Rows are points. To make a cloud, some directions were put in groups of two or more. Within a group, all points are equally far from the middle, so they leave a hole (a ring in 2 directions, a hollow ball in 3). The other directions are filled evenly. Then the cloud was stretched, turned, moved and blurred a little. How many holes are there, and how many directions does each take, smallest first?
In the rows, zero is written as 128.

Cloud, 21 rows:
[[122 105 191]
 [106 175 161]
 [191 116 117]
 [ 96 195 113]
 [ 85 189  85]
 [180  81 131]
 [175 140 160]
 [113  75 141]
 [ 77 159 152]
 [154 173  75]
 [140  94  67]
 [173  98  84]
 [170 117 180]
 [168 114  71]
 [ 67 128 120]
 [170 107 178]
 [119 164  47]
 [143 161  55]
 [151  98 189]
 [ 91 140 174]
 [122  73 110]]
Holes: 1 (3)

Cloud (30 x 4):
[[156 117 107  66]
 [ 79 180 150 153]
 [136  99 187 126]
 [102 189  73  93]
 [154 188  70 154]
 [138 129 196 125]
 [156 151  74 181]
 [197 118 101  89]
 [107 111 170  85]
 [149 101 187 134]
 [ 95 146 158  71]
 [156 104  38 118]
 [109  77 141 115]
 [108 165  38 116]
 [168  95 116 177]
 [109 121 150  67]
 [188  91  70 102]
 [171 132  55 170]
 [ 78 147 121 171]
 [211 108 109 115]
 [105 149  36 115]
 [ 77 106  94 135]
 [ 91 158 185 103]
 [ 80 171 134 166]
 [119 125 136  61]
 [198 119 155 134]
 [ 85 179  65 102]
 [162  86 136 169]
 [ 60 179 144 128]
 [179 112  97  76]]
Holes: 2 (2, 2)

Cloud, 52 rows:
[[111 123 174 150 134  45]
 [155 168 173  78  72  62]
 [ 86  81 121 125 153  79]
 [141 207 152 141  94 161]
 [185 166 173 143 100 163]
 [ 47 130 124 113 194 135]
 [ 54  95  85 151 200 161]
 [102 164 217 135 144 109]
 [ 63 117  91 113 162  67]
 [ 43 110  95 126 187 105]
 [128  94  44 131 169 130]
 [114  89 107 123 108 157]
 [ 80 148 166 146  74 145]
 [126 193 143 155 161 130]
 [122 196  94  85 109  81]
 [113  95  78 106 208 115]
 [116 156 179 160  61  93]
 [126 139  72 165 117 158]
 [115 135 209 144  84 137]
 [107 188 110 163 138 177]
 [183 160 179 151  88 153]
 [107 149  57 134 180 181]
 [ 77 123  97 115 161  48]
 [153 192 130  65 115 101]
 [ 67 125 104 153 199 202]
 [134 130 180 139 122  41]
 [ 86  80 119 119 194 100]
 [ 89 102  97 146 215 191]
 [ 86 158  80  76 126  90]
 [131 148 100  58 102 134]
 [145 187 208 148 103 146]
 [ 67 146 146 151  87 153]
 [105 198 169 140 152  97]
 [104 117 197 154 154 170]
 [ 74 156 150 176 156  75]
 [148 136 143 179 174 152]
 [ 95  69  90 147 195 154]
 [143 163 100  68 156 145]
 [ 54 156 148 140 145 190]
 [145 163 189 154 111 193]
 [ 83  73 130 166 157 138]
 [173 141 114 131 100  59]
 [153 141  62 142 121 110]
 [144 129  74 112 130  51]
 [126 140 182 159 150  61]
 [118 152  66  93 190 141]
 [162 194 125  78 130 116]
 [171 181 197 144  95 145]
 [ 91 112 168 142  97  76]
 [126 197 206 109  80  93]
 [173 128 148  90 128  57]
 [109  83  51 130 192 138]]
Holes: 2 (3, 3)

Cloud (84 x 8):
[[193 112 128  92 139 167 123 151]
 [104 141 189  62 127 187 112 176]
 [101  26 110  94 124  93 123 130]
 [121  89 245 118 115 102 110 186]
 [ 74  93 219 117 148 117  61 158]
 [168 112  73 113 143 146 147 178]
 [110 174 159  69 133  94  84  82]
 [ 82  79 119  95  90 148  69 125]
 [137 112 146 124  54 136 103 133]
 [151 183 133 117 142 139 136  69]
 [170 158 183 115 161 107 150 104]
 [116  99 181  98  97  45  59 127]
 [ 91 164 139 151 137  61  70 137]
 [120 128  60 152 153 179 140  75]
 [131 139  99  68 169 160 111 180]
 [152 129 100 104 182 190  90 127]
 [115  61 189 117 154  88  85 183]
 [157 113 176 147 139  66  67 133]
 [173 173 158 112 169  96 127 112]
 [139 120 195 163 109  83 145 113]
 [ 88 102 211 118 120 113 102  61]
 [113 110  87 133 143  57 154 133]
 [ 88 167 168  85 126  97  59  76]
 [134  54  86 119  91 150 111 121]
 [107  82 129  82 140 191 206 210]
 [164 133 165 100 138 142 109 205]
 [119 108 209  95 163 127 202 132]
 [105  40 219 122 120 132 128 168]
 [ 99  69 176  84  63 147 100 187]
 [111 140 158  92 100 129 204 132]
 [117 127 172 103 140 136 221 124]
 [127  41 137  65 100 186 192 168]
 [ 72  28 161  93  97 137 113 133]
 [112 118 108 116  78  94 168 121]
 [151  67 158 132 145  59  97 109]
 [105 117 107  77 146 116 205  77]
 [135 136 125  72 124 108  96 197]
 [105 163 125 145 126 179 140  78]
 [151  72  88 120 150  98 203 116]
 [126  56  78  63 152 123 154 181]
 [ 70 106 125 146 123 161 139 193]
 [112 146 102 153 109 170 119  76]
 [114 108 148  75 108 191 167 213]
 [ 93 140 207  89 146 113 195 153]
 [ 84 133 189 105 210  95 104 116]
 [146 143 144 125 160 123  49  70]
 [ 75  85 235 102 102  72  84 164]
 [172  59 187 104 159 122 147 164]
 [ 97 103 152 136 119 174  78 197]
 [119 139 211  65  86 138 125 178]
 [ 91  45 142  51 125 161 181 211]
 [139 114 102  61 161 153 114 196]
 [ 84 118 106  95 124 212 169 105]
 [108 135 228 115 123  80 150 185]
 [129 125  71  66 124 125 144 156]
 [154 132 194  78 129 124 123  76]
 [103  78 180 125 157 124  55 169]
 [118  68  87  50 184 144 140 108]
 [ 88  88 225  58 152 145 149 124]
 [134 127 104 107 169 176 194 187]
 [121 165 120 117 136 167 175  76]
 [113  37 212  66 116 141 168 184]
 [ 76 157 162 116 117  83  33 125]
 [144 144 187 103 193 142  86 128]
 [ 90  96 124 172 144 162 174 115]
 [ 88  68 117 132  85 148 187 134]
 [135 134 123  69  86 165 157 133]
 [ 67 118  79  65 144 168 147 119]
 [136 164 115  83 110  99 157 101]
 [110  79 136 138 178  69  94  77]
 [137  83 160 149 121  72 169  90]
 [126 116 189 140  89  78 165 108]
 [106 120 225 151 142 128  95  97]
 [158  60 115 118 155 111 210 118]
 [ 77  54 138  90  99 116 205 158]
 [ 81  71 149  66 149 223 155 150]
 [119 132 207 120 135 134 102  57]
 [ 72 110 175 126  91  99 181 162]
 [130 122 123 157 119 151 153 189]
 [147 121 104 105 188  81 191 108]
 [121 154  90 158 158 189 133  97]
 [154  35 136 122 150 154 137 188]
 [ 87 123 141 124 109 131 153 214]
 [ 99  38 153  84 150 146 189 217]]
Holes: 3 (2, 3, 3)

Cloud (101 x 9):
[[195 108 219 143 148 187 115 137  82]
 [205  88 141 128 140 187 170 118 156]
 [ 68 105  98 197  83 130 164 109 122]
 [114  45 140  91 143 102 166 140 145]
 [155 158 160  87 110 155 185  85  95]
 [192 181 184 108  94 129  87  44  98]
 [130  95  69 166 183  67  48 111  78]
 [184 173 123 218 144 152 145 207 119]
 [151 115 134  92  86 139 131  92 157]
 [ 99  50 100 144 127 104  85 184 135]
 [129  96  68 144 148  91 154 156 155]
 [161  63 147 158  47 207 131 151 184]
 [144 190 106 129 172 136  99 129  49]
 [151 158 211 154 122 100 147  89 137]
 [132 113 157 169 151  76  93 120  28]
 [128 124 118 121 194 169  58  96 105]
 [129 145 134 179 173 167 195 128  93]
 [ 89 127 108 181  96  76 145 149 155]
 [205 124  69 155 165 156  76 125  96]
 [103 158 130 192 110 136  86 127 116]
 [135 109 102 140 148 120  48  88 122]
 [ 90 137 184 182 173 154  47  98 119]
 [168 105 166 109 119 131  66 134 187]
 [ 92  90 141 132 144 182 172 149 127]
 [121 121  96 144  88 126  43  98 172]
 [158 106 102 109 210 148  91 162 132]
 [ 87  60  80 170 163 175  96 181 114]
 [112  53 105 113 169  88  96 155 115]
 [141 139 101 173 190 149 115 150 151]
 [151 127 140 144 182  65 104 141 122]
 [198 138  68 154 147 180 144  74 138]
 [181 170 178 140  80 146 138  91 122]
 [170  82 146  97 163 190 180 163 183]
 [138 124  97 157 178 102 173 185 139]
 [142 163 113 170 195  65 160 168   7]
 [135  92 208 179 128  90 106  71 159]
 [154 117  92  78 178 172 143  92  95]
 [ 92 127 145 156 136 193 138 114 129]
 [152 101 179 163  52 133  27 120 156]
 [165 186  83 205 130 122 130 149  72]
 [166 148  53 123 127 150 141 155  98]
 [ 94 105 130 160 101 150  71 152 151]
 [202 208 124 137 134  94 118 109  82]
 [129  62 197 169 223 112 131 146  45]
 [ 72 167  79 170  74  80 142 141  81]
 [202 131 141 170 140 196  95 119 120]
 [113  78  89 118 113 131  74 207 189]
 [170  67  91 128  97  87 150 178 119]
 [ 79  78  97 158 144  86 103 148 155]
 [ 87 107 120 202 119  97  89 125 143]
 [153 114 115 119 183 188 159 181 146]
 [174 159 209 129 125 104  96 127 154]
 [ 91  68 127 161 164 153 148 147 174]
 [157 200 158 132  76  55 183 137 101]
 [106 130 145 147 200 179  44 113 140]
 [138  99 116 122 201 106  91  69  80]
 [ 89 148  91 207 162 182 101 177  76]
 [166  39 111 180 178 176 124 147 139]
 [181  76 120 125  87 170 113 196 152]
 [174 108 130 125 112 145 131  81 115]
 [107  88  95 124 147 133  79 122 225]
 [161 165 113 207 161 101 155 140  78]
 [160  99 162 114  67 159 130  94 194]
 [146 135 106 128 103 102 143 120 126]
 [163 204 122 152 143 154  89 117 145]
 [141 128 180 133 101 104 123 101 120]
 [153 186  89 155 148 172 179 133  84]
 [159 134  41 128 188 113 104 150  88]
 [125 144 165 169  78  74  59 134 160]
 [182  77 113 184 136 122  86 146 118]
 [205 187 158 100 127 145  83 122 108]
 [113 104 126 230  66  84 135 174 128]
 [191 213 132 131 182 109 193 139  78]
 [128  75 128 124 167 188 117 142 112]
 [214 118  76 123 165 185 121  98  88]
 [177 130 193  96  93 149 181 135 179]
 [ 99 197 126 150  58 119 102 115 137]
 [154 168 187 125 121 123  90  68  31]
 [101 165 137 169 127  34 106 133  71]
 [123 128 124 153  79 121  96 139 188]
 [160 120 144 182 144 154  32 148 154]
 [165 184 102 155 157 156 117 124  95]
 [107  77  65 169 178 105  90 101  81]
 [119 115 158 114 235 157 116 154 125]
 [149 129  95 118 153 148 165 151 174]
 [111  95 163 126  93  85  77 120 103]
 [198 126  99 117 172 142 155 188  57]
 [ 97  74 111 195  89  94 161 149 174]
 [151  79 138  71 140 100  79  99  86]
 [ 80  80  74 187 163 131 159 164 111]
 [112 190  89 123 223 147 109 126 149]
 [168 182 108 186 137 110 111 134  30]
 [145 144 121 137 209 143  55 157 140]
 [164  28 119 148  65 109 115 133 122]
 [ 91 120 131 209 147  73  75 128 116]
 [124  87 183 139 190 158 106 157  38]
 [138 160 113 114 194 144 160 158 148]
 [118 176  84 157 134 123 115  60 136]
 [164 176 137 136  64  81 160 145 108]
 [162  88  87 156 183 115 127 142 163]
 [139 155 118 159 127 101 101 105 111]]
Holes: 0

Cloud, 89 rows:
[[110  89  71 153  51 153 173 117 153]
 [151 145 106  90 170 149 146 178 126]
 [104 105 141 128 100 114 175  37 173]
 [ 80 132 144 142 121  84 144 107  58]
 [128 137 153  95 133  93 115 176 169]
 [118 137 159 133 131 119 162 170 195]
 [200 119  84 161 157 173 141 147 145]
 [102 139  78 143 126  90  88 130 138]
 [ 56 134 172  75  85  99 162  88 119]
 [179  70 144 218 130 129 190  62 149]
 [ 75 124 170 136 125 104  90  66 204]
 [123 127 105 182  94 113 103  47 108]
 [114  32 126 103 103 111 127  75  98]
 [147 171 126  56 143 147  99 152 151]
 [116  90 172 133  49 147 165  85 145]
 [145 188 140 151 113 133 137 148 117]
 [116 212 142  30  66 110 115 165 122]
 [137 164  89  98  45 177  94 149 130]
 [140 136 134 200 107 127  76  86 157]
 [126  90 183 203 137 130 106  15 187]
 [132 115 157 197 131  73 146  65 186]
 [208 171 126  82 111 146 134 116 164]
 [ 63  64 210 223  85  70 135  46 144]
 [127 133  15 121 127 113 188 111 130]
 [124  75 170  95 122 138 177  95 169]
 [108  97 104  99 155  56 161  85 188]
 [111 117  35 152  65 141 121 152 143]
 [ 99 107 156 181  19 121 144  90 134]
 [173 151  95 159 147 164 100 129 167]
 [ 72 116 162 182  58  75 117  81 215]
 [ 42 137 161 102 142 106 132  63 124]
 [111 153 179 119  40  71 128 112 124]
 [192 203 136  83 136 137 196 140 168]
 [144  64 125 136 137  87 182  28 170]
 [135 121 230  73 143 107 148  93 108]
 [136 112 120  68 131 127  61  70 151]
 [153 139 173  98 131 137 114 151 175]
 [ 99  91 130  82 137  72 133 120 207]
 [ 97 133 199  66 115 121 108 134  79]
 [110 137  22 131 103  90 150 136 157]
 [125 107 159 169 113  59 132 104  96]
 [107 144 120  93 177 159 121 132 132]
 [148  81 139 152 177 136 132 123  84]
 [225  95 154 132 162 132 131  73 141]
 [ 98 131 153  94 187  55 129  93 159]
 [ 98  86 160 159 154 147 113  86 213]
 [ 56 151 135 108 116 138  79  94  87]
 [196 165 100 146 103 147 161 132 112]
 [159 127 117 145 155 199 109  95 141]
 [112 193 110  74  93  84 168 101 190]
 [ 89 110 133  63 193  86 115 119 101]
 [225 197  31  82 119 149 144 173 150]
 [199 107  82 142 104  86 162 132 171]
 [155  57 108 133 181  85 159 104 166]
 [ 17 116 190 146 131  62 123  83 114]
 [166 167 143  83  91 131  98 179 181]
 [111 200  45 127 144 154 130 177 158]
 [ 82 165 215  99  68 124 112  89 122]
 [117 148 102 135 135 191 210 100 147]
 [145 108 194 119  74  85 170  84 148]
 [126 107  61 109 157 152 181 174 173]
 [119 170  38 145 110  82 174 150 129]
 [114  98 165 139 139  43  82 104 118]
 [141 184  94 180 125  80 177 106 196]
 [106  68 172 233  79  96 133  75 140]
 [107 120 178 172 128 117 216  69 130]
 [163 181 140 103 188  84 140 120 160]
 [ 95 124 146 177  29 124 131 111 106]
 [135  93 122 123 146 111 206 129 215]
 [125 127 159 189 124 172 180 157 176]
 [205 122 139 145 169 123 151  96 198]
 [ 64 133 157 148 147 148 162 144 132]
 [123 205 112  42 128 109 191 155 112]
 [161 138 103 194  79 185 159 161 145]
 [ 88 192  60  89 131 107 171 135 123]
 [195  80  48 111 132 117 147  82 137]
 [132 107 117 178 142 126  58  87 111]
 [ 82  82 143 200  58  81 111 117 178]
 [146 164  31 117  94 157 138 103 187]
 [ 63  98 135 110  49  64 128  61 113]
 [106 126 187 185 153 127  97 104 186]
 [117 185 155  78 113  78 199 127 173]
 [167 118  63 192 109 110 188 132 129]
 [ 63 138 171 171  75  74 111  60  83]
 [113 158  42 123 147 126 130 181 148]
 [149 152  79 132 101 116  94 129 104]
 [ 96  91 157 158  38 136 175 120 157]
 [126 149 124 105 111  74 111 163 100]
 [180 100 151 114 190 168 161 111 121]]
Holes: 1 (6)
